Rows are points. A path goes straight from each point to the next, and from the last back to the first. The post is the endless flat space through its rows: a point in 2 columns, a line in 3, a plane in 4, and so on, so that a path can go around it. How many times does the path go around the post? Going back the other way cancels.

Post (2 x 3)
[[17.0,12.7,-25.2],
[-10.6,-3.4,8.2]]
Path (19 x 3)
[[-15.4,-17.8,-8.3],
[12.6,-8.3,-11.6],
[12.2,-0.2,-27.7],
[-29.2,-2.2,-17.5],
[-25.7,29.7,21.0],
[1.5,3.8,12.2],
[-11.4,-14.6,20.5],
[17.3,-6.4,-28.4],
[-18.8,3.6,-27.5],
[-2.5,18.5,-51.0],
[22.4,-7.3,-37.4],
[23.9,-20.6,-2.9],
[16.4,13.5,-8.5],
[-21.8,14.5,11.6],
[-4.6,19.0,-6.6],
[25.8,31.5,-19.9],
[-4.4,7.1,29.5],
[-14.2,35.0,6.2],
[-23.7,11.6,-24.6]]
Times around: 0

Post (8 x 9)
[[-0.4,-10.7,6.4,-14.4,9.7,-18.2,1.7,12.2,27.6],
[-18.6,11.0,7.9,-31.9,-10.6,-12.6,10.3,-8.8,7.6],
[-12.2,-51.8,-8.3,-4.3,-31.0,-23.6,3.7,-34.1,47.5],
[0.7,31.6,-10.6,2.2,-26.2,43.2,4.7,8.0,-10.9],
[25.5,-10.9,-4.3,-4.5,-16.2,17.4,-23.5,-34.2,23.9],
[-5.3,4.0,-22.1,4.3,12.8,21.0,-1.5,-15.7,8.4],
[-4.1,20.4,17.0,15.6,20.1,-19.9,27.8,-5.3,-2.7],
[-5.9,11.8,-11.9,19.3,-4.6,-30.2,-11.1,21.6,-16.4]]
Path (25 x 9)
[[-15.0,-16.7,4.1,-42.2,0.9,21.7,15.3,-13.1,25.6],
[19.9,-25.8,-28.0,22.3,-10.5,-26.3,-2.9,6.2,-9.8],
[-4.7,-25.0,-33.1,10.3,-3.9,-17.9,1.0,-26.6,25.2],
[-18.4,12.3,-17.8,-33.3,-29.5,-1.7,-20.2,17.0,19.9],
[-17.0,5.9,-2.5,-5.1,1.7,10.2,-0.2,-22.7,21.5],
[30.8,-0.8,0.5,3.5,15.0,-8.4,-49.8,-14.5,7.2],
[52.0,-16.4,37.5,6.9,-2.2,-5.8,-14.6,9.8,1.0],
[-11.4,-20.2,-28.2,0.8,-24.7,-12.2,10.6,-3.8,1.8],
[19.8,0.5,-15.7,22.8,-21.2,-17.0,25.4,-7.5,23.1],
[-46.5,1.6,-20.5,8.4,-23.6,-15.0,24.3,-28.2,36.5],
[2.5,44.4,39.9,-9.9,-24.9,0.7,10.8,14.1,-3.1],
[-32.4,-18.0,-13.3,16.9,-15.7,18.6,0.8,-31.0,-9.5],
[0.5,-28.6,18.3,-3.6,-20.4,28.8,6.1,-3.0,14.6],
[28.4,-19.2,-5.6,0.0,-9.5,-14.6,-0.6,9.7,-0.5],
[17.5,1.1,4.1,5.2,-16.9,-17.5,39.4,-6.7,25.1],
[14.1,23.2,-20.1,20.5,14.6,-13.7,-12.0,1.1,20.8],
[-20.3,-8.3,-7.0,-3.9,-13.7,-17.0,-8.6,10.4,16.8],
[-11.6,9.4,24.7,15.6,1.2,-20.7,28.9,-21.8,-3.7],
[-50.8,-27.6,-3.0,3.5,-19.2,-15.4,-7.6,-7.0,15.1],
[-10.1,-8.8,17.4,-9.6,5.6,-14.2,18.4,-32.8,5.7],
[0.2,8.0,-32.5,5.3,-28.2,1.0,-0.5,24.8,-24.2],
[-18.9,4.3,-46.7,12.2,-46.2,-33.7,11.1,20.2,5.6],
[-24.4,5.3,-9.4,27.1,13.5,-17.4,27.4,18.8,33.9],
[-18.2,-3.8,-6.5,8.4,-2.1,-9.2,2.9,2.6,21.4],
[4.4,17.5,31.4,4.0,-4.0,6.8,22.1,-20.6,11.4]]
Times around: 4

Post (17 x 18)
[[-22.5,-16.6,-10.6,-1.2,-15.6,11.7,2.5,-17.6,-1.0,5.6,7.1,50.9,33.0,4.2,-26.9,-8.1,-12.9,1.0],
[-4.2,-41.3,-18.7,-12.6,16.4,16.0,0.3,0.8,-8.1,39.4,-8.3,52.0,40.8,-13.5,3.5,8.6,-23.4,2.6],
[-13.6,-15.1,-32.3,-23.1,10.1,5.6,-2.9,-25.8,19.9,22.3,-29.1,13.4,31.8,-4.3,-23.3,10.8,-7.3,-21.0],
[14.0,-4.6,21.2,-26.8,-10.5,-1.6,40.7,13.9,2.0,-25.1,-51.4,8.4,8.8,11.7,3.7,16.9,-2.3,6.1],
[-10.8,-28.4,-39.3,-30.5,-8.3,36.4,14.3,-19.9,-17.6,30.1,1.3,22.8,25.8,-2.4,6.0,-3.5,16.6,4.2],
[-22.3,26.5,10.5,19.1,22.0,2.8,-25.4,12.7,2.7,-5.3,1.1,-24.6,-22.4,12.6,38.8,0.2,24.4,18.9],
[-10.4,-19.5,-26.5,5.0,8.3,16.8,12.1,0.9,-1.0,1.8,6.2,39.1,2.2,-21.7,6.1,10.5,3.8,-28.9],
[5.5,12.0,30.2,-7.7,30.2,4.5,13.9,11.3,7.2,-1.0,-24.9,26.5,8.7,11.3,-20.8,-1.2,31.5,11.0],
[8.4,14.6,3.8,-27.1,2.7,0.1,-5.8,-9.5,-0.5,21.5,-16.9,28.5,-9.8,-2.7,2.2,-15.0,-4.3,1.0],
[-10.5,30.5,9.8,23.7,9.7,7.1,-9.0,20.4,5.7,-11.3,-16.5,-53.9,-16.7,-24.3,7.8,-10.4,-11.4,25.0],
[-8.1,19.1,47.5,13.4,0.5,6.1,-35.2,0.7,2.2,-9.4,-11.2,-35.9,-15.2,-26.1,36.8,-16.9,39.1,14.4],
[-27.6,18.4,8.6,-23.5,2.5,2.2,-38.5,22.7,18.8,-17.9,19.8,-28.0,-14.8,-20.9,18.1,-6.8,20.1,20.2],
[-1.3,13.8,28.3,4.1,-8.0,-19.8,-11.6,31.5,19.8,16.5,4.2,-53.0,-14.4,-7.9,8.5,-15.4,6.6,2.8],
[20.6,9.7,26.9,-23.9,19.3,25.2,10.4,3.1,0.5,-13.9,-9.6,8.2,23.5,20.1,12.1,-14.1,-1.5,-19.9],
[4.6,-21.8,40.4,-14.7,9.1,27.6,12.1,-8.0,25.1,3.3,-22.6,9.6,-12.0,22.2,-10.9,11.1,-5.7,0.8],
[8.0,-34.4,-36.2,-3.2,-6.9,14.6,-31.7,6.7,1.0,5.3,-16.2,23.6,12.4,2.5,-6.7,-22.5,6.6,-7.0],
[4.6,-17.4,19.1,-31.2,23.2,-6.5,13.5,-6.1,-28.0,-19.8,-5.3,11.6,1.5,12.9,-15.8,4.5,-1.5,-8.9]]
Path (23 x 18)
[[8.7,-45.5,11.3,10.5,-4.7,23.9,9.2,-1.5,13.9,8.4,-22.7,19.0,20.7,4.9,-19.5,16.8,-13.9,3.0],
[-16.8,38.2,12.9,19.9,23.4,-15.8,28.3,-1.0,19.0,30.6,14.9,35.6,-8.4,3.0,-21.2,0.9,7.7,1.5],
[-11.6,-23.1,14.8,-5.1,20.2,-19.5,-14.4,4.8,15.8,-8.4,-20.0,24.9,9.5,-25.0,15.0,-9.9,5.2,-1.5],
[-20.2,-13.6,7.1,-3.3,41.1,14.3,-20.5,23.6,3.2,20.5,-5.9,15.3,0.7,10.7,-5.1,-16.8,1.5,-5.2],
[-29.5,-9.1,28.8,9.2,13.3,51.8,5.8,-28.8,-11.8,-5.1,7.9,-17.1,10.9,13.2,-12.0,4.5,4.8,5.2],
[2.5,9.3,47.9,31.9,31.5,18.8,-7.4,4.9,14.8,2.3,-12.7,44.5,-9.0,-19.9,-2.0,26.3,-2.6,9.8],
[42.2,4.1,13.7,-55.7,-10.3,20.4,-3.7,-2.0,17.0,-39.2,-18.3,-39.0,-0.9,-22.5,17.2,-19.8,1.4,-20.7],
[20.5,-11.4,-7.3,-24.8,2.0,7.3,-4.2,42.4,-16.2,-14.0,11.1,-10.7,23.9,21.8,46.5,0.1,41.1,40.0],
[-5.8,24.0,-17.6,0.3,-3.9,-14.0,-12.8,12.8,-18.4,-21.9,1.1,-22.2,-21.5,-3.3,-17.5,-10.4,-0.8,-16.4],
[-35.5,23.2,34.6,-27.8,4.1,20.2,-5.4,0.7,7.4,5.5,-8.8,15.5,-9.7,13.1,29.0,2.9,38.6,-0.2],
[-34.0,-22.1,-17.0,-68.9,15.9,16.1,6.1,6.1,-1.1,-9.2,18.6,-5.2,-17.8,-9.4,1.1,-10.0,23.2,8.6],
[-6.3,26.0,9.3,14.9,41.5,-17.8,-2.2,12.9,48.8,20.3,-10.3,47.8,12.9,-7.5,1.2,-9.8,27.6,5.2],
[12.5,-11.0,-16.0,-32.6,-21.4,-12.1,5.8,-17.6,-7.1,-2.8,28.2,4.7,-0.7,-1.2,6.8,1.0,-40.3,-19.0],
[6.9,-26.8,10.1,29.3,3.6,2.1,-0.6,-6.3,6.4,12.1,-25.3,1.9,-10.4,-28.7,-23.4,10.5,27.4,-12.9],
[4.1,-8.9,-1.5,-1.6,-4.4,-6.1,-28.6,4.8,-5.0,-19.6,-6.4,12.0,-28.3,-21.4,16.4,-8.8,23.8,-0.8],
[-8.1,7.5,-24.5,8.8,26.5,2.9,-6.5,-32.3,-9.7,8.5,-23.5,21.7,-6.6,-17.5,18.6,-15.2,1.4,-21.5],
[-30.6,20.1,-39.5,-12.0,14.7,-17.2,5.7,15.8,-35.0,-48.6,-22.1,50.4,-7.9,8.4,3.0,-11.1,31.5,8.0],
[-9.6,-21.9,-22.8,-15.2,-23.2,9.2,29.3,-9.3,-23.4,7.5,-30.7,32.5,12.5,3.8,13.9,21.4,-5.4,-18.0],
[13.2,-22.3,16.5,-54.1,-20.3,-4.0,-6.8,3.3,21.5,42.3,-25.9,-17.8,22.0,12.3,1.9,16.8,-0.3,9.8],
[5.7,-17.4,25.9,0.8,-19.3,-6.4,-3.2,-2.1,0.1,7.4,12.8,22.8,22.9,-2.6,24.7,-5.4,19.0,5.4],
[-25.3,-9.1,-24.1,13.8,17.0,-11.1,5.9,-13.6,7.8,19.0,-23.0,-0.4,-0.1,-13.9,1.9,-8.7,19.8,20.7],
[-25.1,-37.4,-0.9,-5.0,10.6,4.2,8.6,8.0,-20.1,7.7,0.0,37.9,-4.6,-8.9,-11.9,-9.9,-9.8,0.0],
[16.0,11.6,-9.2,-26.7,15.8,8.8,-26.0,21.7,-9.2,20.3,-0.5,-9.5,-8.8,4.6,30.1,-16.4,19.8,-19.0]]
Times around: 2
